Every row gives one point. Examples show where two turns around zero, p and q, send a point. Write where each new point lands after one turn and then the other. Backwards means that the second turn is done in reverse. Each puzzle has new turns, and all numbers are rounded.
In the rows, zero is written as 128.

Turn p:
[101 128 107] -> [131  99 110]
[ 92 115 143] -> [ 93 108 119]
[113 146 139] -> [116 134 106]
[206 122 124] -> [170 171 178]
Turn q:
[126 140 114] -> [117 113 125]
[101 160 122] -> [102 118  96]
[144 152 123] -> [136 101 118]
[159 146 123] -> [147  97 129]
[132 133 162] -> [153 142 109]
[105  36 124] -> [112 197 191]
Where do these land?
q, then p: [135 130  72] -> [ 77 107 142]
p, then q backwards: [126 146 158] -> [ 94 122 136]
q, then p: [ 96 116 102] -> [102 113  97]
q, then p: [155 121 179] -> [170 166 143]

Turn p:
[171 124 128] -> [114  87 130]
[ 56 147 111] -> [143 199 105]
[169 135 165] -> [151  78 138]
[126 106 135] -> [124 131 151]
[118 127 101] -> [108 145 116]
Turn q:
[145  93  72] -> [ 80  93 162]
[102 124 167] -> [172 144 133]
[152 117  95] -> [ 94 104 132]
[107 167 146] -> [140 169 107]
[133 138 160] -> [154 130 107]
Where do these land?
p, then q: [150 117 138] -> [147 115 141]
q, then p: [112 120 102] -> [157 138 134]
q, then p: [175 157 106] -> [ 97 179 122]
q, then p: [ 74 118 166] -> [151  68 111]

Turn p:
[130 177  92 110] -> [117 153  82  95]
[166 115 181 100] -> [173 116 174  98]
[124 128  98 150] -> [120 127  99 150]
[134 100 145  87] -> [130  93 156  99]
[137 130 128 158] -> [142 139 122 153]
[ 76 119 125 164] -> [ 85 140 136 173]
Turn q:
[128 150 124 108] -> [149 135 120 110]
[129 107 146 128] -> [113 112 145 126]
[ 54 146  86 157] -> [114 217 132 147]
[129 130 163 136] -> [138 113 158 134]
[159 115 139 163] -> [124  97 128 167]
[168 120 110  75] -> [130  95  86  84]
Where do these land?
p, then q: [121 107 132 184] -> [130 129 139 187]
p, then q: [147 102 136 122] -> [112  99 131 130]
q, then p backwards: [125  87 108 121] -> [ 92 132 103 113]
p, then q: [116 142 121 116] -> [131 145 128 112]
p, then q: [146 225 125 111] -> [196 153  77  82]
q, then p: [113 106 146 114] -> [113 127 157 115]

Turn p:
[158 152 137  97 139 120] -> [157 156 113 113 153 122]
[170 128 108  72  86 128] -> [184 130 120  68 117 139]
[109 112 104 171 135  92] -> [ 96  95  94 154 108 117]
[ 92  80 139 181 157 145] -> [ 52 102 147 155 131 142]
[ 95 107  93 120 147 122] -> [ 93 141 112 123  89 132]
[174 171 160 127 126 164] -> [177 144 150 142 178 149]
[145 140 174  96 110 130] -> [158 138 156 103 159 104]
[ 80 134 109 159 125 123] -> [107 118 131 167  89 118]
Turn q:
[144 143 172 153 150  78] -> [140 139 133  76  83 159]
[153 106  81 145  90 114] -> [159  85 125 113 173 118]
[105 113 123 118 156 153] -> [ 95 154 135 139 142 115]
[132 115 149 156  87 148] -> [178 136 153 143 132 118]
[ 98 121  79 118  95 113] -> [140 116  79 132 167 104]
[158 161 161 111 173  88] -> [ 97 115 127  94  69 163]
[102 124 171  81 144 156] -> [ 96 158 134 161  86  96]
[160 111 133 169 114 158] -> [158 123 179 133 149 139]
[101 160  84 101 142 144] -> [ 91 126  86 161 150 140]
Where do these land?
q, then p: [114 122 154 145 185 117] -> [157 168 163 136 110 105]
p, then q: [138  46 145  84  98 141] -> [ 89 129 115 154  79  55]
q, then p backwards: [111 144 119  92 122  67] -> [139 104  84 119 128  73]
q, then p backwards: [145 102 137 154 118 117] -> [139 128 148 104 100 137]
p, then q: [102 157 136 157  94 149] -> [173 137 166 109 117 132]
p, then q: [138 150  83 101 108 142] -> [146  82 141 164 129 135]
p, then q: [150 151 141 129 108 142] -> [121 114 163 120 116 140]
p, then q: [125 153 109 161 192 150] -> [134 167 126 151 169 182]

Turn p:
[103 125 116 151 130 158] -> [151 125 112  90 131 129]
[122  89 183 149 109 106] -> [101 156 128 126 107 191]
[184  98  94 147 139 109] -> [128  75 164 140  86 131]
[122 109 188 137 150 111] -> [ 74 148 110 121 114 159]
[159 137  93  32 100 135] -> [135 138 203 168 179  79]
[104 145 106 124 142 137] -> [143 133 113 116 131  96]
[108 153 120 134 131  98] -> [139 143 102 149 111 112]
[122 167 124 149 123 170] -> [152 106  93 114 165 126]
Turn q:
[ 93 130 163 125 150 108] -> [113 139 161 153 159 147]
[151 107 147  83  96 152] -> [145 101 166 119  94  93]
[154 124 123 155  79 171] -> [139  98 117  82  82 145]
[144 159 182 134 112 164] -> [109  62 150 121 120 149]
[117 149  94 103 145 130] -> [101 143 110 127 139  93]
[132 107 110 162 165 139] -> [123 150  95 155 106 152]
[163  91 100 122 145  79] -> [185 155 102 158 133 106]
[ 70 156 104 141 130  82] -> [109 175 122 106 190 139]
Where do these land?
p, then q backwards: [120 115  95 110 136 131] -> [129 115 125  96 106 127]
q, then p: [114 163 152 111 103 155] -> [101 175 143 108 125 132]
p, then q backwards: [173 128 130  91 116  74] -> [118 103 170  98 182 143]
q, then p backwards: [115 102 160 166 117 169] -> [148  76 144 162 115 107]
q, then p backwards: [101 116 111 145 181 129] -> [115 142 174 114 119  89]
p, then q backwards: [102 109  85 142  98  69] -> [148  44 123 126 128 134]
q, then p backwards: [115 136 153 107 100 134] -> [147 100 113 112 133 150]
q, then p: [187 163 106 107 115 146] -> [140 141 182 139  76 122]
q, then p backwards: [123 121 158 172 187 145] -> [163 137 178 147 103  85]

Turn p:
[105 161 181  79 109 166  63 164] -> [143  82 144 117 201  67  84 149]
[139 122 146 130 127 132 153  89] -> [113 146 117 105 116 142 139 160]
[136 162  89 166 104 126 134  99] -> [ 91 105 107 131  74 135 117 115]
[147  84  94 141 138 141 142 114] -> [121 154 145 117 113 178 127 108]
[115 121 165  98 154 158 151 192] -> [204 108 146 124 169 132 140 147]
[140 129  82 117 127  91 148 102] -> [ 87 134 124 160 111 154 159 118]
[119 116 116 146 177 121 138 109] -> [131 153 158 118  97 127 159 120]
[172 147 111 164 102  82 106 111] -> [ 91 150 100 173  88 119  95 124]
[ 79 111 168 111 115 134 117 173] -> [172 120 112 109 183  98 132 112]
Turn q:
[126 204  94  89 206 119 118  80] -> [ 56 221 161 133 168 141 143 141]
[134 160 133 191  89 162 103 141] -> [155 102 143 186  97 124 158 168]
[110 117 136 119 102 169  93  91] -> [126 141 106 128  77 146 108 167]
[151 102 111 151 163 131 150 194] -> [164 100 139  93 165 120 182 112]
[142 120  86 104 159 146 158 139] -> [139 144 132  95 174 162 141 130]
[130 142 135 120 123  86 158 115] -> [117 132 137 145 152 117  98  95]
[143 115 158 122  75 142 110 135] -> [135  90  87 145 107 119 110 149]
[142 130 131  99 128 107 109 149] -> [ 94 107 113 117 144 118 132 127]
[ 85 144 129 129 123  95 140 132] -> [109 127 145 145 115 139 123  82]
[123 115 105 177 126 119 119 107] -> [148 124 179 126 106 121 119 140]
[121  59 189 106 114 132 150 124] -> [163 121  67  93 102 103  93  96]
Where do these land?
p, then q: [137 138 139 137  85 148 146  93] -> [110 108 122 103 119 178 141 131]
p, then q: [143 143 185 148 118 126 158 117] -> [110  80 133 128 166 151 150 134]
p, then q: [115  90  90 110 125  96 100 182] -> [149 191 165 136 119  90 116 151]
q, then p backwards: [136 157 119 153 130 123 179  94] -> [158  96 133 116 150 113  99 170]
q, then p backwards: [ 90 134 104 102 135  80  65 146] -> [115 150  72 121 125 145 114  57]
p, then q: [ 77  81 110 124 158 165 115 166] -> [126 187  90 115 152  88  90 146]
q, then p: [150 122 123 158 139 133 112 114] -> [152 135 112 156 140 119 125 141]
q, then p: [128  85 139  81 154 138 122 128] -> [ 94  94 153 148 159 140 151 123]
p, then q: [174 203 142 140 109 144 156 111] -> [144  41 126 107 105 152 149 127]
